Every row gives one point. The last column is the point's height on a tilted bowl or saddle (a function of degree 2), plus a little noise. Count its main directions that bend up, bend down and stay straight.
In the rows, 128 means zero.

Points (17 x 4):
[[ 67 147  98 123]
 [169  30 161  50]
 [169 150 120 110]
 [156 127 148 118]
 [193 156  69  86]
 [164  89 154 111]
 [159 137 177 105]
 [130  81 146 106]
 [ 71 133 158 123]
 [ 65  94 165 111]
 [120  95 164 113]
 [ 73 117 192 106]
 [183 151  92 101]
 [131  13 149  11]
 [124 136 117 121]
 [161  90  49  60]
 [ 89  99 155 115]]
Directions: 0 up, 2 down, 1 straight

Points (15 x 4):
[[137 111 196 112]
 [139  94  84 116]
 [136 163 104  92]
 [ 94 143 156 109]
 [142 154 127 106]
 [ 34 152  85  63]
 [117 132  74  98]
 [132 141 120 109]
 [ 92 192  64  23]
 [ 78 158  77  68]
 [135 221 180  75]
 [134  89 121 115]
 [ 19  74 153 108]
 [161 118  86 115]
 [185 140  93 113]]
Directions: 0 up, 1 down, 2 straight

Points:
[[105 106 123  91]
 [123  40 141 118]
 [121 147 127  95]
 [161 156 120  83]
 [153 120  26 116]
 [140 120 147 106]
 [176 121  49  75]
 [152 125 127 112]
 [113  89  96 128]
 [ 96 161 131  94]
 [ 42  51  55 157]
 [ 52 115 123  51]
 [ 40 133  87 200]
 [163  67  98 177]
 [197 113 161 205]
 [102  78  94 123]
 [102 125  89 141]]
Directions: 1 up, 1 down, 1 straight

Points (26 x 5):
[[122 118 124 152 117]
 [158 166 126 144 124]
 [169 185 112 156 124]
 [130 119 145 103 119]
 [137 142 124 111 119]
 [146 104 126 108 128]
 [171  98 166 200 147]
 [118 138  53  98  77]
 [ 44 202  92 172 145]
 [173  71 145 118 155]
 [159 214 122 100 114]
 [156 142  94 206 105]
 [142 168 161 181 116]
 [148 158 108 142 117]
 [168 118 141 120 139]
 [ 62 178  79 152 115]
 [249  73 100  67 249]
 [ 89 126  72  96  94]
 [144 121 177 121 112]
 [118 113 100 173 101]
 [159  92 174 109 128]
 [124 151 120  76 115]
 [161 110 102  87 131]
 [127 121  82 204  81]
 [123 139 185 139 100]
 [ 95 170 141 146 120]]
Directions: 1 up, 1 down, 2 straight

Points:
[[110 150 111 111 124]
 [142 196  66  74 157]
 [132  77  66 146  91]
 [161 216  69 113 193]
 [142 137 153 145 117]
 [123  71 151  68 111]
 [ 84 140 168 139 112]
 [136 142 155 132 118]
 [140 190 156 140 120]
 [192 147 104  66  83]
 [ 70 117 186 168 108]
 [125 128 182  93 114]
 [ 85 122 145  60  96]
 [ 71 141 142  91 103]
 [108 114  93 132 115]
 [206  99  92 167  73]
 [136  29 111 128 102]
 [ 70 168 186 117  94]
 [214 109 123  17   7]
 [138 102  74 166 107]
 [ 40 113 116 120  91]]
Directions: 1 up, 3 down, 0 straight

Points (42 x 7):
[[135 166  93 125  79 164 171]
 [121 110  78 104  83 176 147]
 [136 139  32 150 135 195  61]
 [ 91 131  97  90 134 139 123]
 [117 208 184 179 120  74  30]
 [145  64 107 123 215 122  18]
 [143 189  84 137 126  97  77]
 [161 104 176 120 138 116 117]
 [137 134  48 127  85  83 117]
 [105 197  94 142 147 136  98]
 [147 146 120 104 129 112 134]
 [ 52 132  70 157  96  45 104]
 [ 70 212 161 122 132 138 133]
 [117  89  52 169 137 249  37]
 [125 104 113 142 149  90  96]
 [ 86 161 171 124 105  42  97]
 [154 119 144 146 119 184 170]
 [182 136 134  92 107  83 142]
 [165  80 198  48  73 112 120]
 [106 146 166 141 114  60 102]
 [132  92 122 133 155 112 104]
 [ 70 101 100 114 149 151 116]
 [113 121 145 177  95  72 113]
 [157  54 114  65 126  89 111]
 [ 99 229 144 157 158 190 168]
 [ 59 175  71  90 122 115  87]
 [170 105 119  82  90 185 185]
 [128 172  94 110  73  69 132]
 [111 114 127 156 115 151 141]
 [ 58 136  86 115 179 136  99]
 [104 169  96  81  95 173 138]
 [162 131 141 140 156 122 114]
 [ 89  86 199 138 150 115 100]
 [146  98 109 115 139 185 136]
 [171  41 122  87 175 111  45]
 [149 192 112  80 142  86  75]
 [128  55 147  86 158 111  89]
 [ 48 114  87 102 177 125 102]
 [ 83  90 200 123 196 160 106]
 [105 135 110 105  77 166 162]
 [ 85 141 162 105 180 111 122]
 [196 114 163  64  77 165 194]]
Directions: 2 up, 4 down, 0 straight

Points, 45 rows:
[[145 138 119 213  63 120  71]
 [128 219 108 201 122 152  59]
 [ 62 132 157 134  97 177  83]
 [133 173 148 127  92 126 107]
 [145 107 111 193 169  92  85]
 [ 96 131 146 128 102  94 115]
 [ 94  92  97 143 146 113 103]
 [108 159  74 108 120  82 111]
 [119 130 123 144 134 123 121]
 [139 157 179 123 138  98 100]
 [145 108  83 179  75  75  93]
 [134 140 136  44 107 126 101]
 [170 160 148 153 162 153  87]
 [111 119 183 120  92 137 101]
 [148  85  82 142 112 133 112]
 [150 119 135  98 165  81 112]
 [155 161 134 140  83 118 105]
 [ 54 109 148 161 141 103  71]
 [138 111 146 183 156  38  62]
 [151 136 127 109 135 140 118]
 [119  73 145 116  93  99 107]
 [ 85  87 132 122 143 130 101]
 [ 94 152 133 120 165 125 109]
 [ 66 140  86 130 113  75  97]
 [173  76 105 128 124  89 106]
 [135 100 108 109  63 137 113]
 [190 167 150 146  95 127  79]
 [178  98 133 131 168  94 101]
 [107 168 113  74 114 171  91]
 [131 138 126 158  50 101 100]
 [140  98  92  79 167 135 100]
 [168 249 150  54 178 136   7]
 [188 208 130 143 115 128  66]
 [115 174 151  89 185 146  88]
 [ 96 126 203 134 162  76  67]
 [126 152  92 165 193 106  95]
 [ 72 109 114 149 135 105  98]
 [179 137 120 150 133 133 106]
 [ 91 174 114 162 104 126 103]
 [177 101 157 113 170 119  97]
 [102 105 128  50 133 135  98]
 [ 83 157  74 160 108 128 101]
 [133 183 139 159 160  84  93]
 [116 153  89  91 138 157 103]
 [ 93 154 103 140  90 110 115]]
Directions: 0 up, 6 down, 0 straight

Points:
[[183 152 126 104 133 211 119]
 [126  94 138 153  90 115 137]
 [ 96  43 133  81 209 106 119]
 [210  32 153  77 159 113  78]
 [125 166 177 186 181 189 107]
 [162 143 187 134  83 105 141]
 [ 56 136  46 120  51 134  65]
 [115 188 139 108 112 133 154]
 [187 150 140 140  86 113 147]
 [153 147 119 108  33 103 106]
 [127 164 128 159 142 160 148]
 [104 138 164 152 158 108 149]
 [205  84  59  63 126 227   7]
 [ 84 143 169 155 138 160 120]
 [141 106 105 163 122 149 135]
 [171 184  63 118 115 214  82]
 [ 71 184 151 104  86 111 121]
 [ 84 106 166 152  93 124 116]
 [ 93 147 150 106 120  96 148]
 [168  96 156  81 128 194 105]
 [138 102 149 138 118 124 148]
 [ 81 156 150 130 123  89 143]
 [131  56  65 175 122 107 123]
 [128 107 134 104 124 118 152]
 [109 174 115  65 137 124 138]
 [177 114 121 134 129 161 138]
 [224 142 103 174 105 176 105]
 [ 75 114 145  74 185 123 130]
 [158 163 144 141 172  41 143]
 [145 153  92  94 114 193 114]
 [164 138 158 119 134  90 159]
 [160 119  69 203 147  64 111]
 [173 161  93 167 126 129 141]
 [131 153 125  77 136 167 139]
 [106 158 143 198 194 146 117]
 [249 116  88 122 144 158  81]
 [112 191 167 168  94 102 137]
 [ 95 138 196  93 173 166 115]
 [158 173  51 191 183 144  96]
 [ 85 184 142 125 200 166 128]
 [169 157 127 173 204 124 143]
 [154  98 158 169 152 167 122]
 [152 178 118 131 130  62 148]
 [195 149 177 149  98  83 144]
 [126 162 177 117 149 125 159]
 [ 99 147 184 145 192 181 107]
 [152  95 137 159  88  93 136]]
Directions: 0 up, 5 down, 1 straight
